Every row gives one point. To make a cloud, some directions were put in groups of two or more. Within a group, all points are equally far from the middle, so they leave a hole (a ring in 2 directions, a hollow ball in 3). The other directions are filled evenly. Then the cloud was stretched, turned, moved and blurred a little. Count the holes, and give their numbers of directions, smallest first.

Cloud (14 x 2):
[[  7   7]
 [ 53 -52]
 [ 71  -6]
 [ 12 -74]
 [  1 -86]
 [ 18 -10]
 [  6  33]
 [ 40 -63]
 [ 20  -3]
 [ 20  10]
 [ 34  26]
 [-40  15]
 [ 26 -83]
 [ 34  -9]]
Holes: 0

Cloud (21 x 3):
[[ 42   0 -55]
 [-36  42  47]
 [  6  13  63]
 [ -7  35 -74]
 [-65  41  -5]
 [ 22 -16 -60]
 [ 23 -40  -5]
 [-38 -11 -60]
 [ 35  36  46]
 [-22 -12 -67]
 [ -9  77 -27]
 [  0  76 -31]
 [ 41  25  45]
 [ 60  13  14]
 [ 48  -3  32]
 [-49  17 -59]
 [-48  59 -28]
 [-35 -28  34]
 [ 12 -41  17]
 [ -4  -6 -72]
 [  0 -41 -36]]
Holes: 1 (3)

Cloud (22 x 3):
[[ 14  34 -42]
 [ 20  25 -61]
 [-44  38  27]
 [ 30 -28 -15]
 [-59 -36  15]
 [-10  46  -8]
 [-51 -42  54]
 [-43  35 -38]
 [ 21 -46 -48]
 [ 30  23  54]
 [ 14 -53 -67]
 [-58 -37  20]
 [-56  21  16]
 [ 11 -52  22]
 [-64  -1  23]
 [-51  32  52]
 [-41  37 -11]
 [-32 -59  10]
 [  2 -62 -67]
 [ 33 -14 -53]
 [-65 -20 -35]
 [ 16  30 -67]]
Holes: 1 (2)

Cloud (30 x 4):
[[-35  59 -21  56]
 [-38 -38 -42  41]
 [  0 -54  36  45]
 [ 25 -35 -56  -1]
 [-49  37  50   0]
 [-37  57 -39 -45]
 [-60  21 -42  38]
 [ 40 -24 -31 -41]
 [ 49  -8 -16 -48]
 [  9 -44 -35 -41]
 [ 14  70   7 -53]
 [-40  50  41  30]
 [ 38  34  -9  68]
 [ 52  -1  32 -35]
 [ 37  40  39  43]
 [ 47   7 -57  17]
 [ 47  12  48  25]
 [ 14 -46  22 -47]
 [ 49  25  46 -12]
 [-41 -26  20 -54]
 [ 16  65 -49  40]
 [-52  -6 -54 -20]
 [ 31 -31 -13  68]
 [-35 -30 -19 -56]
 [ 23 -36 -54 -10]
 [ 21  65  19 -47]
 [-60  22 -36  44]
 [ 12 -48   5  65]
 [ 23  56 -24  63]
 [-46 -14 -12 -60]]
Holes: 2 (2, 2)

Cloud (31 x 4):
[[ 31  45 -10 -37]
 [ 18  91 -23  58]
 [ 22  24 -58  41]
 [ 16 -19  30   7]
 [-42  48 -50 -38]
 [-27 -20 -54  18]
 [-74 -20   9 -12]
 [ -7  27  55  36]
 [-59  -9  21  55]
 [ 28  26  32 -38]
 [ -1  64 -52   2]
 [-50  70 -33  13]
 [ -7  10  53  35]
 [ -2  25  57 -31]
 [-71   8 -40 -24]
 [  8  68  41  71]
 [ 14   7  38  74]
 [  0  92   8  38]
 [ 20  19  45  -3]
 [-67 -19 -26   8]
 [-52  64  30  48]
 [ -2 -32  -8  53]
 [-56  68  21  57]
 [-18  50  51  11]
 [-67  61 -22  43]
 [-10 -47 -12  -5]
 [ 16  58   7 -54]
 [ -3 -25 -48   7]
 [-31 -50  -3  -5]
 [ 22  35  40  39]
 [-44  52  43  10]]
Holes: 1 (3)

Cloud (54 x 6):
[[-29  28 -62 -14  10 -63]
 [-66 -19 -19 -55 -52 -57]
 [-16   7 -89 -41 -33   1]
 [ -8  25 -24 -37 -27 -87]
 [-19   8  73 -19 -16  23]
 [ 28  -7 -75 -26   3 -60]
 [-19  55  -1 -58  29  17]
 [ 14  43 -73  19 -35  -7]
 [  3 -47 -45 -22  19  50]
 [  3  64 -51 -28  -3 -32]
 [-20  -1 -39 -13  29 -83]
 [-25 -12  29 -87 -25 -30]
 [-56 -36 -30  35 -40 -34]
 [ 20 -33 -39 -11  33 -72]
 [ 61 -32  -5 -22 -42 -47]
 [ 41 -12 -22 -61  24 -51]
 [ 38  26 -34 -17 -40  43]
 [-47  55 -13 -38   4  44]
 [-29  60   6  14 -47  27]
 [-45  36 -38 -62 -40  19]
 [ 29   4   2  46  21 -54]
 [  3 -75  21 -42 -10 -29]
 [-16 -36 -55 -37 -62 -63]
 [-32  32  43 -55 -40 -39]
 [  0 -25 -70  39 -42 -16]
 [-13  73  -6  21 -23  28]
 [-14  31 -78  -3 -39  22]
 [-50 -16 -51 -63  -5  38]
 [ 41  40  24  28   6 -50]
 [-26 -76 -21  14 -30  -1]
 [-20  39 -84  -2 -14 -19]
 [-40 -11 -32 -51   7 -79]
 [  6  26  22  56  19   5]
 [ 38  55 -44  33  -6 -17]
 [ 15 -50   0  12 -69 -14]
 [ 12  52 -42 -50 -35  -2]
 [-95   1 -25 -47 -28 -12]
 [ 21 -48  -3 -62   6 -60]
 [ 21  20 -89   0  -8  -4]
 [ -2  44 -15 -27 -76   4]
 [-39  24 -31 -45  45 -44]
 [-53 -12 -25 -69 -25  46]
 [-12 -84 -47 -26 -10 -24]
 [-25  -2 -54 -85 -14  -7]
 [ 61  -2  10  26   4  25]
 [-50 -23 -25  -4  16 -77]
 [-86  -4  34 -35 -43  -4]
 [ 15 -11   5 -39 -40 -88]
 [-74 -60  -7 -52 -12 -25]
 [ 33  47  43 -35 -25  -3]
 [ 63 -19  21  -8 -33  11]
 [-27  50  61  -8 -21   9]
 [ -3  35  38 -74 -21 -15]
 [-27  54  21 -48 -49 -28]]
Holes: 1 (6)

Cloud (76 x 8):
[[-30  17 -51   7  36  -5  27  24]
 [ 24  31 -53  24  47  36   1  22]
 [ 18 -20 -27 -29 -30 -35 -11  -6]
 [ -2  -2  19  48  16 -32 -57  50]
 [ -9  29  37  28  19  40   1 -19]
 [ -4  27 -52  33  41   8  17  26]
 [ 65  -5 -18 -33 -23  34   2 -39]
 [ -8  31 -21  30  14  53  50   1]
 [-40   3 -33 -25  12  26  -9 -18]
 [ 23  49 -29   6 -26  18  14   9]
 [  9   4 -25  34 -28 -33  -1  32]
 [ 29 -60   4  22  18  -9 -16  61]
 [ 18  54  -5 -44   4  32  34 -29]
 [ 45 -11  26  23  42  -6  26  13]
 [  9 -18   8 -45  10 -40 -30  14]
 [  1 -31 -31  23 -20   0  -2  -5]
 [ 57  -6 -35  17  59  32  39   8]
 [ 24 -45  22  13   8 -26  14 -23]
 [ 26 -28  24 -36   8 -31 -40  10]
 [ -5  32  40  36   5   8 -16 -13]
 [  7 -39  19 -23  17 -17 -45  10]
 [ 39  26 -47  27  -3  40   1  42]
 [ -4 -20 -44  -6  30 -45  23  30]
 [-18 -33 -17 -24  71  12 -23  50]
 [-35   9   4  54   7   8  14 -28]
 [-56  16  30  21  21  -9  -8   0]
 [-36   4  18   9  12  46 -15  26]
 [ 14  29  26  17   6  52 -12  53]
 [ 29 -33  35  14  51  34 -26 -44]
 [ -5  40  33  -9  54  48  33  27]
 [-19  24 -37  25   9 -43 -18 -20]
 [ 42  -1  -6  56  60 -24  23 -26]
 [-17 -51 -25  19  31  16  30 -13]
 [  5  39 -50  18  58  15  -1  31]
 [-13  -7  13  15 -49 -37  13  11]
 [ 15  -9 -37  58  28  -4   0  71]
 [-24 -42  12  12  39  -7  16  33]
 [ 23  -1   0 -67   5 -14   9  -1]
 [ -7  27 -24 -24 -23 -21 -25  35]
 [ 25 -36  19   3  95   8  -8  25]
 [-11  44  39  24  12 -25 -39 -17]
 [ 10  40 -22  -2  38  14  45 -52]
 [ 20  18  24 -27  30  33 -13 -46]
 [-23 -33 -21  19  45 -12  43  42]
 [ -6   1  36 -28  63 -30   5 -36]
 [ 28  45  35  28 -23 -18  22  28]
 [  8  -6  47 -12  48 -51 -13 -36]
 [  1  23 -13  43  44  55  48  25]
 [ 29  41  23  -6  33  21 -17  42]
 [ 30  11  13  60  22  31 -10  20]
 [ 30  16  10  11  66   9 -40 -23]
 [ 30  29 -17  42 -15 -10  13  61]
 [ -6 -33  15 -26  89  -6   6  33]
 [-12   8 -20  28   7  -3  35  62]
 [ 10 -33  31 -35 -21  20  26  54]
 [  8  26   6 -49  38   0  24 -46]
 [-37  -7 -18 -56  42  17  12  38]
 [ 23   9  24  14  74  22 -21  -7]
 [-28 -24 -17  -8  64  35 -32  53]
 [ 25 -23 -28   0  56 -49  35 -20]
 [-35  -9   1 -39  18  14 -17  23]
 [ 40 -35  -2   2 -24 -53  12 -18]
 [ 12  33  35  24  26  -7  46  -2]
 [ 38 -32 -36 -12  53  32  58  20]
 [ 29  14  10 -55 -13 -54   3 -40]
 [ 70 -19 -20 -10  -9  14  19 -14]
 [-13  -1  16  46  26  -2 -43  36]
 [-30  -7  -1  36  65  51 -38  28]
 [ 10 -14 -15 -56 -37  -1  31 -38]
 [  6 -19 -30 -34  40  11  48 -42]
 [-16 -22  -6 -11  26 -42  64 -49]
 [ 52   5  20  47  13  46 -13  22]
 [ -2 -27  44 -32   7 -12  16  14]
 [ -4  63 -12 -25 -21  26   0  -8]
 [ 35  14 -38  62  46  23  10  19]
 [ 23  26  26 -35  19  -9 -10 -43]]
Holes: 2 (2, 2)
